Each point is reached from the start by the listed moves, each made once or not at all, plus a little noise. Is the number of moves made odd or even? Then give how often each move was made.

Moves:
(1): [ 15  -3  17 -12 -15 -15]
(2): [ 19  -5  33  58  47 -60]
(3): [-23 -14   7  24  -5  -2]
Start: [-18  29  -4 -25   9  -2]
Points:
[-20  29  -5 -28  10  -3] -> even (0, 0, 0)
[  0  30  13 -41  -1 -18] -> odd (1, 0, 0)

Moves:
(1): [  3  -9  16   5 -15  16  26 -20]
(2): [ 10 -13  40 -31 -10 -34  19  35]
(3): [ 18  -8  44  -2  53  -4 -15 -13]
(4): [  5  -5 -12  32   2  15   4  21]
(5): [ 23 -11 -20  11 -12 -10  31 -28]
(6): [-27   2 -27  -4   5   5  21  10]
Start: [  2   8  -9  10 -13  -3  -1  -5]
Points:
[  3 -10  45 -22  37 -36  24  25] -> odd (0, 1, 1, 0, 0, 1)
[ 60 -29  48  21  18 -35  35  12] -> even (0, 1, 1, 1, 1, 0)
[ 34 -13 -25  58 -34  17  60 -34] -> odd (1, 0, 0, 1, 1, 0)

Moves:
(1): [  5  -3   5   4  -3  -1  -4   0  -5 -13   2  -8]
(2): [ -5  -7   0   8  -2 -12   0  -3  -9   3 -10  -2]
(3): [-15   6  32  -1  -1   7  -6  -6  -3  23  -7  -9]
(4): [21 -3 15  8  4 -9 14 -1  6 -9 -7 -6]
(5): [  2   2  -1  -6  -1  -5   1   1 -10  -6 -10  -3]
(6): [14  1  8 -4  1 18 -6  2  5 -3 11 21]
(7): [ -7   7  -1 -18 -23  -1  -3  -9   3  -2   5   0]
(8): [21  0  3  5  7  5  5  1 -1 16 -4 -1]
(9): [  2   0   2   3   2   9  -9  -5   1   1 -18  -4]
Start: [ 3 -4 -5  1 19 -7 -4 -8 -8  5  1 -2]
Points:
[ 45 -17  19  25  24 -23  12 -12 -18   1 -17 -19] -> even (1, 1, 0, 1, 0, 0, 0, 1, 0)
[ 49  -8  60  19  26   5  -8 -19 -24  17 -40 -13] -> even (1, 1, 1, 1, 1, 1, 0, 1, 1)
[ 26  -6  15 -11  -2 -16   2 -20 -13 -11 -11   9] -> odd (0, 1, 0, 1, 1, 1, 1, 0, 0)

Moves:
(1): [-11 -27  -7 -18  13   9   3  -2  -7   0 -21  10]
(2): [-3  4 -1 11 -5 11 11 -3 -4 -8  3  5]
(3): [ 19 -25   9  -9  -8  -2  25  10  -5  12   5  12]
(4): [17  1  6  2 10 -8 -5 -1 12 10  5 26]
(5): [-17 -11  12  14   3 -14 -18   8   6 -14   0   5]
(6): [ -6  -7  -5   6  -9   4   7 -16  -7  -3 -15   4]
(7): [-29   9 -31   2   7  -9  11  25  -3   8  16   9]
(8): [ 17   8 -21  11  13  14   7  -5   4 -12   1  -4]
(9): [ 7 -7  0  9  9  5 15 -3 16  2  7 -4]
(10): [-10 -10  -1   5   9   3 -16  11   6   9 -29 -19]
(11): [ 12   7   3   1  -1   5 -24 -16 -10  -1   9   0]
(12): [ -2 -17  -2 -19  -9  12 -12   9  12  -9  14   3]
Start: [ 2  2  4  1 -7 17 -3  7  1  1 10 -4]
Points:
[  0 -50  -4 -29  -1  34 -11  -3  11  -3  -7  39] -> even (1, 0, 0, 1, 0, 1, 0, 0, 0, 0, 0, 1)
[ 13 -39 -25  23  35  27  21  21  10  -3  36  56] -> odd (1, 1, 1, 1, 1, 0, 1, 1, 1, 0, 1, 0)
[-55 -48 -22 -14  16  23 -60  43   5  -7   0   5] -> even (1, 0, 0, 0, 1, 0, 1, 0, 0, 1, 1, 1)
[ -5 -47 -49 -22   5  52  41  41  -3 -10  29  32] -> even (1, 1, 1, 0, 0, 0, 1, 1, 0, 0, 0, 1)
[ -2  -2  20  15  -4   8 -45  -1  -3 -14  19   2] -> even (0, 0, 0, 0, 1, 0, 0, 0, 0, 0, 1, 0)

Moves:
(1): [ 15   9  16  -5  10 -11  -4 -12   4 -13 -10  -5 -13  17  11   0  -5   6
  -1   2  -3]
(2): [  6   1   8  -5  -1   0  -2  -7  -5  -9 -14  10  -3   2  -9  -1   0   8
  -3  -2  14]
(3): [-10  -2   0   7  -4   5 -31  -9   4  -3   9  -5  -2  13   5  -6   5  15
   9  -4  -1]
(4): [  2   3  11  -1   2   6   0  -4  -3  -7   2 -12   9   5   0  11  -3  -3
   6   8   0]
(5): [  1  -9   9  -4  18   6  13 -12  -8 -23   2  -9   6   2  10   2   4  16
  -1   2  -1]
(6): [  7   5   8 -13   8  -6  -1  10  10 -15  14 -16  -3  12   4   4   6  16
  -6   8 -10]
(7): [-6  6  2  3 -1  1 -1  1  6  0  2  6 -5 -7 -4 -5  0 -1  7 -3 -8]
(8): [-14  -1   2   3 -15  -2  -5  10  -2   5  16  -6  -6  -6   3   7   4  -1
   2  17  -7]
(9): [ -3   0   6   9  -2  -6   1  -5   4 -10  -1 -10   5  -1   1 -10  -4 -11
  -4   3   1]
(10): [-10   3   5  -8 -19  10  -5 -13   4  18   9  -7   3  -2   1  -1   5  -2
   6   6  -3]
(11): [ -8  11  15   4  -9   8 -10  13  -1  19  21 -14   2  -6   9   0   8   6
  -4   2  -3]
(12): [  6   7   0  -4   4 -20   3   3 -10 -13   2  -2  -1   6  -9   1   4   7
   0   0  -6]
(13): [12  1  6  4 10 -1 12  0  6 -5  3  1  3 -1  5  3  0  4 13  1  2]
(14): [-4 -1  4  4  3  3  5  9 -5 -1  5 13  7  2 -1 -1 -2 -9 -4  1  5]
(15): [ -3  -5  -7   1  -4  14   1   4  -9   8  15  -3  -8   7 -13  -7   1  -8
  -6   0  11]
(16): [ -5  -3  -3  -2  -1  -6  14  -6   2   1 -23   4   7   8  -3  -5 -12   8
  -3   0  11]
(17): [-1  0  7  2 -1 -3  6  6  4 -8  5 -5 -5  4  7 12  3  8 -6 -8 11]
(18): [ 15 -20   5  -4   6   1  16   6  -5  -5   3   1   0  -3   7  -3 -22  -4
  -1  -8   2]
Start: [  3  -1   3   0   0  -2  -3   0  -2   0  -9   9  -4   4 -10  10   4  -1
   8   8  -2]
Points:
[ 12   5  54   8   0  -7 -18  21 -19 -17  43   8 -30  29  -6  -1  -3  23
  22  14   4] -> odd (1, 1, 1, 0, 0, 0, 1, 1, 0, 0, 1, 1, 1, 1, 1, 0, 0, 1)
[ 18  -2  37 -12  31 -20  34 -14 -29 -60 -25  14 -16  53 -17  12  -3  35
 -16   3  39] -> even (1, 1, 0, 0, 1, 0, 0, 0, 0, 0, 0, 1, 0, 1, 1, 1, 1, 0)
[ 30  21  50  -2  23 -13  18   2 -13 -48   3  15 -20  41 -23  24   0  10
  14   7  24] -> odd (1, 1, 0, 1, 0, 0, 1, 0, 0, 0, 0, 1, 1, 1, 1, 0, 1, 0)
[-45   2  13   7 -37   7 -27  -7   7  19   8  17  -2  13  -9  -1   3   9
  25  26  -4] -> even (0, 0, 1, 0, 0, 0, 1, 1, 0, 1, 0, 0, 0, 1, 0, 1, 0, 0)

Moves:
(1): [ 17  -8   0 -12  -7  14   1  -8   0   7  -6   8   8  -7 -11   7   2  -4
   0   7  -3   2]
(2): [  4  -3  -4   2  -4  -1   2   2   0   5  -7   5   3 -11  -8   3   5   8
   1   1  -8   1]
(3): [  4   4  -1  -7 -16  -1  -1  -3  12  -9 -18  -1  -2  -9  -2  -5  12  -2
   2   8  -6  -2]
(4): [ -3  -6   4  -1  -1  -1  -4   0   4  -2   3 -11   4  -3  -7   9  -5   4
   3  -8  -3  -2]
(5): [ -2   0 -14  -7   6  -3   3   8   4   0  14  -8  -9   3   1  -7   7   9
   4   7  -8   6]
(6): [ -2  13  10   6  -8  12   7   3  -3  -8  -5   3 -19   8   4  -6  -9   2
   2  -1 -17 -16]
(7): [ 15  12   9  -6  11   2  -1  10   9   8  -3   4   1  -2 -14   3   9  -3
   7   2  -2   5]
(8): [  0 -12  -5  -8  -8   2  -3   5  -7  13  -7  -4 -20   6 -16  -1  -9   2
   1   0   5   3]
(9): [  4   0   3  -2   0   6  -9   4   1  16   1   4  -7   5   6  18  -1   5
  -4  -1  11 -13]
(10): [  7   8   0 -10   6  -9   8  -1  -1  23   8  -2  14   5  -1  -1  -1  10
   7  -7   6   4]
(11): [ -8  -4  -1   1   3   0  -5   6   3  -2   1   3   0 -11   1  -4 -15   0
  -4   6  -4  -4]
(12): [ 6 -5  6  4  1  3  6  6  2  2  0  0 -1 -2  7  0  1 -1  4 -7  0  1]
(13): [-1  5 -4  2 12  6 -3  0 -7  6 -4 -3  8  3  6 -8 -4 -2 -3 -5 -3  2]
(14): [ 0  3 -4  2 -9  6 12  2  0  0 -3  1  0  6 -3 15 -6 -9 -8  5 -3  2]
(15): [-2 -4  1 10 -6 -7  4 -3 -1 -4  0 -2 -4  7  3 -3 -6 -7  3  1 -7 -5]
(16): [-12  -6  18   8  -1  -4   4  -6  -2  -5   8  -6 -11   0   2  -4   1   0
 -12  11  -2   5]
(17): [-7  1  4 -1 -3  1  0  5  0  7  2  4 -1  0  3  6  1 -8  8 -3 -2  4]
(18): [-1  1 -7  5  2  7  9 -3  6  7  2 -2  0 -2 -5  3  0  2  7  2  7  0]
(19): [  1  -5   3  -6   5   4  26  -5 -14  -4 -10 -11   0   1  -1   5  17 -11
   5   4  -5   0]
(20): [ -7  -9   3 -12   1   1   0  -4  13   1  -7   1  -2  13  -4  -3  -2   3
  -5  -2   0  -2]
Start: [ 4 -2 -3  5  4 10  5 -7 10  0  1  3 -6  3  3 -1 -7 10  3  9 -3 10]
Points:
[ 20 -36  17  -4 -13  31  60 -15   0  55  -3 -21 -24  17 -24  47 -14  -3
  10  16   3   8] -> odd (1, 0, 0, 1, 0, 0, 0, 1, 1, 1, 0, 1, 0, 1, 1, 1, 0, 1, 1, 0)
[ 25   2   8   0 -13  48  20   9  24  28 -38  14 -38  -8 -22 -10 -26 -10
  32  20 -36   1] -> odd (1, 0, 1, 0, 0, 1, 1, 1, 0, 0, 1, 1, 1, 0, 1, 0, 1, 1, 0, 0)
[  0 -20 -10 -16 -23  26   4  -3  35  41 -33  10 -37   4 -24  19  -1  21
  15  12   3   1] -> odd (0, 1, 1, 0, 0, 0, 0, 1, 1, 0, 0, 0, 0, 0, 0, 0, 1, 1, 0, 1)
[ 27   8  -5 -27   7  27   0   4  32  17 -11  -3   2 -13 -22   5  14   5
  26  17 -30  26] -> odd (1, 0, 1, 1, 1, 0, 1, 0, 0, 0, 0, 0, 1, 0, 0, 0, 1, 0, 0, 0)
[  5 -33   4   1 -23  21  32   2   6  20  10  -4 -46  14 -12  13 -17  -8
   4  30 -22  28] -> even (1, 0, 0, 0, 1, 0, 0, 1, 0, 0, 0, 1, 0, 1, 1, 1, 1, 0, 0, 0)
[ 30   5  13 -29  -8  27  13  -6  41  56 -25   9  11  19 -22  38  -8  -3
  15   6 -15   7] -> odd (1, 0, 1, 1, 0, 0, 1, 0, 1, 1, 0, 0, 1, 1, 1, 0, 1, 0, 0, 1)
[ 12  -6 -17  16   3  20  20  12   9  25   3   2 -16  12  16  16 -12  13
   1  11 -21   4] -> odd (0, 1, 0, 0, 1, 0, 0, 0, 1, 0, 0, 1, 1, 1, 1, 0, 0, 0, 0, 0)
[ 14  -1 -24 -17  -9  39  37   4  13  41   5   1 -33   9 -27   6 -38  22
  13  27 -22   8] -> even (1, 0, 0, 0, 1, 1, 0, 1, 0, 1, 1, 0, 0, 1, 0, 0, 0, 1, 0, 0)
[ 29 -14   4  -3 -21  55  43 -11  -1  27 -47  -3 -45  11  -7   8  -6  -8
  21  19 -21 -18] -> even (1, 0, 1, 0, 0, 1, 0, 1, 1, 0, 0, 1, 1, 0, 1, 0, 0, 1, 1, 0)
[ 27 -17 -36 -24 -12  33  49  -4   6  60 -28  -8 -15  -3 -27  21  -7  10
  16  37 -21   7] -> odd (1, 1, 1, 0, 1, 0, 0, 1, 1, 1, 1, 0, 1, 1, 1, 0, 0, 1, 1, 0)
